Rows are points. Each copy is the shape, with its points in the same order, turned, moved and blurred by noise. Some copies are also mirrored. Which?
In the rows, zero is written as 128.

Shape:
[[118 135 102]
 [100 181 140]
 [172 106 190]
 [111  88 129]
 [113 134 201]
 [173 111 121]
 [ 72 120  77]]
Copy 1:
[[117 161 120]
 [ 91 173 179]
 [129  64 166]
 [101 118 103]
 [ 71  94 177]
 [163 121 132]
 [ 87 185  82]]
Copy 1 is: only turned
Copy 2, 7 rows:
[[109 109 122]
 [ 85 164 148]
 [187 121 195]
 [153 106 112]
 [157 181 181]
 [147  72 161]
 [111 113  70]]
Copy 2 is: mirrored
Copy 3:
[[101 136 124]
 [157 162 118]
 [119 153 228]
 [105  97 159]
 [174 135 192]
 [ 73 155 176]
 [104  96  89]]
Copy 3 is: mirrored

Shape:
[[ 90 184 162 126]
 [ 80 138 170  92]
 [157 109 140  70]
 [ 78 161 131  69]
 [157 180 114  96]
 [ 99  76 105 162]
 [168 183 138 156]
 [114 111 100 172]]
Copy 1, 8 rows:
[[102 142 171 184]
 [ 75 127 182 137]
 [142 104 196  87]
 [ 83  82 188 156]
 [169  94 185 163]
 [114 120  83 100]
 [182 152 154 172]
 [137 122  87 132]]
Copy 1 is: mirrored
Copy 2 (8 x 4):
[[182 193 140 133]
 [171 185 165  92]
 [190  93 166  96]
 [197 181 138  75]
 [208 127 102 137]
 [ 82 118 121  98]
 [164 140 116 196]
 [ 97 128 109 135]]
Copy 2 is: only turned
Copy 3 (8 x 4):
[[162 131  97  76]
 [107  97 100  72]
 [ 76 119 172  94]
 [100 140  91  67]
 [126 177 153  96]
 [107  92 103 181]
 [180 147 156 114]
 [137 118 111 179]]
Copy 3 is: mirrored

Shape (11 x 6):
[[175 156  92 136  58 171]
 [130 175 197 146 121 173]
 [100 139 120 179  94 166]
 [106 118 190 180 163 135]
 [101  96 105 150  94 190]
 [153 194 161 114 168 122]
 [136 200 137  79 136  87]
 [127 183 146  99  61 124]
 [124 108 149  95 132 146]
 [165 116 161 112  73 141]
 [112  90  54 120  97 140]]
Copy 1, 11 rows:
[[204 126 168 189  79 159]
 [128 211 177 178 144 141]
 [163 148 102 209 137 143]
 [ 94 172 132 183 199 126]
 [144 134 103 217  95 121]
 [147 179 182 101 165 122]
 [167 158 155  63 141 158]
 [166 173 141 128  95 196]
 [108 140 140 146 106 126]
 [126 130 178 169  90 174]
 [159  77  89 163  90 121]]
Copy 1 is: mirrored
Copy 2 (11 x 6):
[[175 151  97 149 113 218]
 [173 142 111 139 199 120]
 [122 132 135 174 175 190]
 [132  92 167 156 190 100]
 [122 124 162 132 169 220]
 [151 161 113 130 126  76]
 [113 166  73 115 102  94]
 [130 143  48 122 144 160]
 [126 116 140  84 145 144]
 [166  91  92 104 138 172]
 [ 88 126 155 122 100 221]]
Copy 2 is: mirrored
Copy 3 (11 x 6):
[[161 122 143 158  47 199]
 [ 58 166 168 182 115 163]
 [ 99 132  86 140  84 163]
 [ 56 182 120 126 148 117]
 [101 103  86 101  84 187]
 [115 155 162 180 173 123]
 [141 106 182 190 157 106]
 [122  95 184 189  77 141]
 [105 118 163 101 138 156]
 [125 141 185 126  68 159]
 [167  85 102  90  96 165]]
Copy 3 is: mirrored
Copy 4 (11 x 6):
[[191 185 102  81 142 147]
 [148 147 192 123 178 108]
 [163 143 121 163 158 154]
 [127  78 170 163 150  96]
 [163 114 111 133 160 195]
 [ 90 160 161  96 145  67]
 [ 75 195 156  92  99  96]
 [143 207 169 108 107 146]
 [120 111 159  93 124 154]
 [177 138 168  81 110 137]
 [134 126  70 115 104 198]]
Copy 4 is: only turned

Shape:
[[140  80 192 152  82 129 176 114]
 [ 77 159 112 133 114 156 118 176]
 [ 71 106 116 102 131 120 148 131]
 [135 172 133 100 155  84 122  43]
 [143  66 171 145  88 148 159 129]
 [150 191 118  53 127  42 123  83]
 [104 107 101 153 147 122 108 179]
 [131  84 126 115  83 149 114  91]
 [ 96 129 143 105 154 170 112 175]
 [122  60 211 130  97 105 126 151]
 [169 153 115  65 145  87 153  81]]
Copy 1:
[[ 85  63 148 139  87 160 157 167]
 [ 60 188  98 143 157 128 120 149]
 [ 77 120  65 115 137 112 140 125]
 [116 139 141  54 108 128 151  46]
 [106  74 131 143 106 161 144 181]
 [117 172 128  37  58  78 132  65]
 [113 152  87 180 151 114 111 128]
 [118 106 103  92 116 178 107 149]
 [ 94 153 113 128 188 102 130 163]
 [ 89  52 147 145 110 107 103 169]
 [145 148 119  54  82 104 169  96]]
Copy 1 is: only turned
Copy 2, 11 rows:
[[168  75 188 158  37 120 100 129]
 [ 87 129 131  82 108 178  85 135]
 [ 62  97 141 142  94 125 109 121]
 [124 136 148 128 145  84 168  49]
 [164  68 151 147  45 126  94 135]
 [110 104 173 142 194 135 174  36]
 [105 125 108 150 126 153  63 146]
 [138  66 114 129  64 129 107  80]
 [ 97  96 133  88 130 127  69 150]
 [151  66 193 160  79 118  39 106]
 [126  80 149 146 161 109 182  78]]
Copy 2 is: mirrored
Copy 3:
[[118 105 205 105 128 119 112  90]
 [118 173 117 157 112 176 146 176]
 [ 94 124 103 119 153 142 166 127]
 [ 75 146  75 135 192  93  50 105]
 [134  94 183 128 119 138 121  79]
 [104 144  49  87 161  70  49 154]
 [149 115 115 185 144 153 152 171]
 [ 94  90 128 142 105 138 120  83]
 [127 144 114 135 137 212 126 152]
 [112  60 201 101 148 152 114 140]
 [132 134  61  95 169  96  65  96]]
Copy 3 is: only turned
Copy 4:
[[193 115 212  94 143  98 153 121]
 [ 80  84 124 133 122  78 143 170]
 [111 119 122  95 171  75 165 138]
 [ 70 219 170 112 164 126 155 107]
 [194 112 189  93 132 106 122 121]
 [ 59 243 181 128 173  58 123 123]
 [131  96  89 160 148  93 137 129]
 [139 139 149  64 118 112 123 104]
 [115  92 123 111 174 114 122 193]
 [171  86 194 101 190  87 109 106]
 [110 242 155 111 164  84 118 144]]
Copy 4 is: only turned

Shape:
[[159  67 153 131 156 173  69 171  99]
 [121  96 197  82 159 107 135 108 115]
 [118 153 157 175  82 143 152 106 132]
 [ 99 128  93 139 137 163  74 127 158]
 [108  57  92 172  63  61 174 172 158]
 [184 167  74 157 126  71 138 112  74]
 [155 118  80 115  74  91 187  87  85]
 [120 150 177 159 136 159 121 126 159]
 [ 98  82 122  64 146 171 185 103  62]
 [110  68 170 104 133  98  76 106 144]
 [181  72 135  89  59 148 121 104  64]
 [ 67  77 188 159 135 145  96 153  86]
 [ 79 131 123 151 119 134 133 110 144]
 [ 91 137 104  93  83  80  63 163 104]
 [178 144 159 105  98 135  86 123 109]]
Copy 1, 15 rows:
[[155  67 186 171  76 146 102 112 142]
 [ 76  74 159 133 134 110 181  94  78]
 [ 92 169 112 159 148 125 156 139 156]
 [ 93 132 158 118 137 158  56 115 150]
 [103  54  82  89 151 106 158 196 212]
 [190 151  70  86 130  83 128 130 112]
 [116 144  61  58 101 102 187 122 153]
 [102 142 155 171 169 154 119 129 125]
 [ 56  77  81 114  52 163 164  61 108]
 [ 80  65 196 118 137  90 129 104 138]
 [125 126 143 105  32 109 186 104 154]
 [ 71  77 136 208 103  94 106 118 150]
 [ 66 129 110 126 160 133 109 121 154]
 [ 86 112 144  80  84  75  81 186 124]
 [143 151 185 121  96 108 148 128 112]]
Copy 1 is: only turned
Copy 2, 15 rows:
[[ 57 120 178 107 186 147 112 153  87]
 [145 179 194  89 144  81  90 114 146]
 [163 133 125 167  69 134 102 153 145]
 [ 97 112  99 151 142 124 154  82 131]
 [141  85 147 124 109 135 195 230 210]
 [209  94  68 160 177  89 116 187 107]
 [203  86  94  89 113  99 132 190 129]
 [138 140 169 175 114 153 112 100 142]
 [130 159 101  10 126 127 126 127 112]
 [ 89 116 182 116 137  60 128 113 158]
 [116  90 150  67 100  97 110 184  57]
 [ 60 178 162 117 121 129  97 147 155]
 [128 143 106 143  99 128 132 125 173]
 [102 143 122 166 133  57 196 166 108]
 [138 109 162 144 122  89 112 126  67]]
Copy 2 is: mirrored
